Every row gives one point. To make a cloud, some directions were put in groups of two or more. Within a group, all points are equally far from the middle, so they leave a hole (a ring in 2 directions, a hollow ball in 3). The other directions are filled evenly. Then the cloud was stretched, turned, moved and blurred a little. How many holes are there, and how many directions does each take, smallest first?

Cloud (14 x 2):
[[-35  40]
 [  7  -5]
 [ 50 -19]
 [ -9 -66]
 [ 45  30]
 [ 68  14]
 [-69 -10]
 [ -8 -64]
 [ 42  10]
 [ 80  16]
 [-60   5]
 [ 79  13]
 [-46 -30]
 [-15   7]]
Holes: 0

Cloud:
[[-30  32  -7 -49]
 [  0 -57  63 -34]
 [  7 -26 -50  33]
 [-52  -7 -13 -25]
 [ 10  51 -47  64]
 [ 52  66 -37  31]
 [ 29   2  48 -64]
 [ 57 -16  37  63]
 [ 43 -53  37 -28]
 [-69  20  12   0]
 [ 62 -46  14  29]
 [-46  58  16 -16]
 [ 53   4  56  58]
 [  8  21  79 -45]
 [-33 -42 -17 -15]
 [ 76  -1  11 -21]
 [-68   4  18   3]
 [ 44  59  56  29]
 [-33 -37  77   1]
 [ 34  32 -29 -39]
 [-46  18 -14 -36]
 [  6  -2  95  14]
 [ 47  79   6  38]
 [-34  13  13  72]
 [-22  41 -15  73]
 [ 11 -10 -13  83]
 [ 16  84 -14  48]
 [ 19  12  50 -64]
 [ 16  23 -66  14]]
Holes: 2 (2, 2)

Cloud, 54 rows:
[[  74    2   27   27   41   30]
 [  44   -7   72  -54  -41    7]
 [   7  -17  -57  -59  -14   38]
 [  -1    8   10 -111   33  -27]
 [  93   32   35   50    6  -10]
 [  12  -52   15  -27  -97   27]
 [  -2  -33   55   54  -41   32]
 [  18   31   -9   47  -12  -76]
 [ -49    2  -45  -72   27    7]
 [   8  -64  -35   -5  -55   69]
 [  -5  -62  -46    9  -42   32]
 [   0  -24   20  -50  -77  -39]
 [  70   15  -32  -70  -53  -20]
 [  24   56  -31  -19   55  -67]
 [  35    2  -13  -42   20  -81]
 [   3  -33   16    4   60   27]
 [  88   56    7   -1    7   45]
 [  35   32    9   62  -55  -52]
 [   6   41   93   16  -11  -46]
 [  78  -18    5  -57  -17  -31]
 [   9   14   80   -2  -58   27]
 [  33  -16   72  -40   -5  -42]
 [ -24  -30   22  -63  -66    4]
 [ -19   30    2 -100  -24  -49]
 [ -12   25   35   67   45  -14]
 [   7  -19  -69  -40  -19   41]
 [ -23   30  -62   14   24    6]
 [  23   59    0  -15   31  -98]
 [ -12   38   19  -75  -21  -95]
 [  -3  -18   -1  -67   52   35]
 [   9   66  -25  -63   55  -62]
 [  20   83   59  -21   21  -64]
 [ -20   35   -1   66   42   -2]
 [  72   48  -57  -35   -2   -8]
 [  61   16  -82   29   10   -6]
 [  37   31   10   31   60   42]
 [ -44   22  -25   45  -13  -34]
 [  73   -6   24  -40  -22   80]
 [  32  -68   -4   29  -37  -10]
 [ -10  -38   58   27   15  -18]
 [   0  -25   83   20  -29  -18]
 [  29   23   56   42   52  -22]
 [ -30   20   76   47   50  -39]
 [ -36  -54   26   18   -1   28]
 [  20    6  -28  -36  -99  -10]
 [ -37   35  -36   43   29   -8]
 [ -40   29    9   57   11   25]
 [  17   -2   47  -80   -3   40]
 [ -38  -28  -31  -18  -62   -4]
 [  19  -20  -61  -22   34   -7]
 [ -12   -2  -36  -23   59  -64]
 [  -1   -4  -18  -72  -68    0]
 [ -18  -37  -45  -20  -64   28]
 [ -61   54   13    8   -3   17]]
Holes: 2 (2, 3)
